Each row of a before or after table is a point. The points were changed in one or more steps. Then noise was added and the rows were shuffled. The steps act on columns, c1 being the first. Write out the steps. A step turns or swaps two columns, mirrors them in a line or flattens them onto one, adds a multiple of one to another, or multiplies or shifts one. Angles are multiples of 10 degrees, from the lower column toward the higher: turns from -170 to 170, lines from 10 to 170 but not 90. Use the fewest steps. Two steps may share a column if one is a turn and the other turns, adds or multiplies; they go together, in the order done. Otherwise the lowest column goes first.

Before, 12 rows:
[[-18  -6  37]
 [ -7  -3 -18]
 [-48 -14 -35]
 [-34  53 -51]
 [ 39  26  22]
 [ -3 -37   5]
 [-33  10 -45]
 [ -9   3  13]
 [ 27 -12  28]
 [-40  10  -5]
 [ 22 -40  24]
 [ 16 -30  -7]]
After:
[[  4 -12 -32]
 [  4 -36   1]
 [ -7  27 -42]
 [ -8  -3  13]
 [ 18  10  36]
 [  4 -14  54]
 [ 31  -5   3]
 [-13 -31 -11]
 [  4 -40 -27]
 [ 13   4   3]
 [-11  10  44]
 [-14  53  47]]
Steps: multiply c3 by 0.7; turn c1 and c3 by -120 degrees

Before (12 x 6):
[[  1 -16 -23 -23  -8   4]
 [ 16  -5   6   9   9   9]
 [ 11   8  -1  -3   0  10]
 [ -2 -21  -2  -5 -10 -60]
 [-15 -24   5   2 -14  11]
 [ -1   5   5   5   0 -16]
 [ 13  -1   3   2 -33  -4]
 [  7  13   1 -32   9 -15]
 [  6  13   3   8  -4  -8]
 [ -2 -11 -11   7   2  10]
 [ 19   3 -18   8   7  -2]
 [ 15  14 -11   5   9  -3]]
After, 12 rows:
[[  3 -12 -13  12  -3   4]
 [ -7 -17 -22   5   1 -25]
 [  8  13 -11  -2  16   7]
 [  0   5  -1  14   9  -1]
 [ -9 -20  -2 -57   0  -6]
 [-12 -22   5  10 -16   2]
 [ -2   4   1 -18  -2   6]
 [-29   0   5  -3  13   2]
 [  8  -4  10   9  15  12]
 [  8   3 -16  -2  16   7]
 [ -2  12   8  -5   3  10]
 [  6  14   1 -15   6 -34]]
Steps: swap c1 and c5; swap c4 and c6

Before (12 x 8):
[[-13   7  15   6  -8 -15  -2 -14]
 [ 22 -12 -48 -12 -18  12   1  50]
 [-15  20  32   8 -22 -26  38  -9]
 [ 13  26 -43 -14 -14 -23   3  -4]
 [-21   9 -14  -7 -30 -19  11   5]
 [-26   1   4   2  11 -36   7  28]
 [  3 -13  27  26   1 -45   1 -13]
 [  0  18  -4  15   9  -1 -18  -3]
 [ 21  11  27  22  -2  10  12 -30]
 [  9 -53 -32 -33 -28  47  10  10]
 [  2  24  26  12  42 -38  12 -23]
 [-12  11 -51  22   3 -17  15   8]]
After, 12 rows:
[[ 17 -13 -54 -17 -17 -20 -13  -4]
 [  4  11  31 -27  -9 -43   3   0]
 [ 10 -39  27 -24  11 -37   1  -2]
 [-18 -24  -7 -11 -11  -1   1   3]
 [ 12 -13  28 -10 -18  11  20  -1]
 [  5  -4   3  -8   2 -40 -25   2]
 [ 11   5 -16  22 -19 -19 -21   4]
 [  4  20 -46  18   2  11  23  -1]
 [  3 -13 -43  27 -14 -24  12   0]
 [ 40  -2  33  10 -28 -27 -16  -3]
 [ -3  -4  14   1  -9 -12 -15   0]
 [ 12  61 -35  24  24  47  10   0]]
Steps: swap c1 and c7; turn c2 and c5 by 150 degrees; turn c4 and c5 by -140 degrees; multiply c8 by 0

Before:
[[ -4  10  13  -7 -14  -1 -20  20  -1 -20  -4]
 [-10  -1  41 -22  -6 -30 -15  33 -24  -3   2]
 [  3   2 -15   4  27   2   1 -17  23  21  -8]
 [  2  -4  18   3  14   5 -22 -23   5  -3  -6]
 [  5 -24 -14  18   6 -11  33 -25 -27  33 -46]
 [ 11 -21  -3  30  22   8   9 -10  13  12  -5]
 [-27  17  32  -6 -11  -9  -8  16 -24  -5  16]
 [ -3 -15 -13   7  28  20 -20  -5  -1  11  -4]]
After:
[[  1 -10  35   4   8   5  23 -13   5  -4  -7]
 [  8 -38 -17  11  -2  20  35 -11  -2   8  -4]
 [ 26   5 -17   6 -18   2  20 -25  24   9  -9]
 [-19  26  13 -12  24  -1   2  25  -1  -6  -3]
 [-25  42  44 -10  13  -9  -4  32 -25  21  16]
 [-15  -3  50 -35  15 -29   5  53 -24   8   2]
 [ 19 -53  -1  47 -22   8  11 -12  13  -3  -5]
 [ 23 -59 -11  29 -29 -11 -16 -32 -28  11 -47]]
Steps: turn c1 and c10 by -60 degrees; add 0.3 times c9 to c1; multiply c2 by 2.5; multiply c3 by 1.6; turn c3 and c8 by 20 degrees; multiply c4 by 1.6; turn c5 and c7 by 130 degrees

Before:
[[  2  10  24 -14   2 -12 -22   4   6 -11  18   2]
 [ 10  12  19 -20  19  -4 -12  -6   9  -2  -2 -31]
 [ -4  -9  18  28  -6  11 -22  18 -28  28 -17  26]
 [ 13  12  -8 -14   0  -3  -2 -34  -8  -5  20  -9]
 [-36  -7 -15  24  -5  26 -38   5 -34  17  -4  16]
 [-13 -24  23  11  -2  18 -16   7  12  22  -1   1]
 [-14 -13  32  -1   3  16   4   3 -14  -1   8 -18]
 [-12  21  20   2   7 -13   4 -11  17  -8   3 -14]
 [  2   6 -17 -24   8 -19  12  -7   4 -18  11 -19]
 [-11 -17 -17   7 -19  -8 -32 -29 -27 -18  -5 -18]]
After:
[[ 12  -9 -22 -12  10   9 -59  -4  -8  -4  11  31]
 [ 23   8  -8 -27   9 -18 -21   8   8  10  13   7]
 [ -3 -11  -3  15  -7   8 -15  17 -29  10  20  16]
 [-14   4  15 -26  -3 -14  19  -2  27  35 -24 -22]
 [ -2  -6 -14 -16   0  12 -20   2   1 -13  25  -1]
 [ 20 -16  -3 -18  -2  20 -18  -4 -16 -15   5   3]
 [  9  16  -1 -25  11 -24 -14 -29   4   9  -3  -7]
 [ 19  21   9  12  -4   1 -59  39 -17  10  -8   7]
 [ 18  -4  26   7  -8 -28 -15  11  15  30 -14 -35]
 [ 11  -1 -13  24   9  21 -17   8  -7 -13  14  17]]
Steps: add 1.5 times c12 to c7; turn c1 and c12 by 140 degrees; turn c2 and c6 by 160 degrees; add 0.7 times c2 to c5; turn c3 and c4 by -110 degrees; turn c3 and c11 by -20 degrees; turn c8 and c9 by 110 degrees; turn c8 and c10 by 40 degrees

Before, 13 rows:
[[  7  16   5   3  20  -9  36 -26  20   2  -9  15  16   7]
 [  5  22  14  15  22  33  15  17 -24 -14   0  -9  11  25]
 [-13  -8  18  17  17   3  15  20  31  29 -37  -9  -9  -9]
 [-18 -24  24 -15  26  14   9  -2 -19  19  41   8  -1 -34]
 [  6   9  -4 -20   7  14  -5  -1  16  -5  -2  25  -3  22]
 [ 30  31  33 -17  -8  -8  16 -18 -25   5  -9   8  22 -12]
 [ -6 -32   3 -16  29   3  60 -49 -32   2 -12  35  -1  13]
 [-14  -7  23   4  -1 -38  17  -4  12  -7   1 -13 -28   5]
 [ 27   3 -19  -2   6  -5   9  -2  -5 -13  -7  26   5  -6]
 [-25 -15  19   7  21  33  22 -14 -12  -2 -30   2  28  -1]
 [ -2 -14   2  25  13  27  -9  -1  27  -6  12  11 -36  16]
 [-16  30   9  -1  13 -11   9 -28  -9  10   4  -7 -14   6]
 [ -4  -6  12  28  27  31 -17  24 -10   6  11  24  15  17]]
After, 13 rows:
[[ 25   3  13  -1  24  -2   8  -2   5  14   8   6  -4  16]
 [-18 -16  -4 -15   6 -37  11  14   1 -40  -4  28 -19 -25]
 [-15  -7  -6  18 -11  -9  13 -30 -10  15 -38  18  33 -17]
 [-25 -11 -34   9   0 -22  20   2  30  30  -9  20  -8 -12]
 [ -7 -24 -10 -15  36  11  63  43  -1  28 -10  31 -32   1]
 [  6  15 -44  14  -8   7  19 -13   9  -3  14  22 -25   0]
 [-15  18   4  -2  -8  10   9  27 -15   5 -15  13  -7 -11]
 [  7  12   0  -3  17   8  32  21  18  17  -9  20  21  -6]
 [ -3  -6 -28  23  10  -3  -7   4 -38  -8   6  14  26   7]
 [-12  -4  21   2 -12  26  18   5 -30   1   4  -1   9 -31]
 [ 28  21   1 -19   7  -8  16  13  20  10 -12  -9 -27 -33]
 [  5   6 -20 -20  25  11  -5   0  -8   1  -1   5  15  13]
 [ -5  -1 -40  27  24  -3 -18 -18  16 -20   2  25  -9   1]]
Steps: multiply c2 by 0.7; turn c6 and c14 by -120 degrees; turn c3 and c14 by -110 degrees; swap c5 and c12; turn c8 and c11 by -160 degrees; turn c10 and c11 by -110 degrees; swap c9 and c13
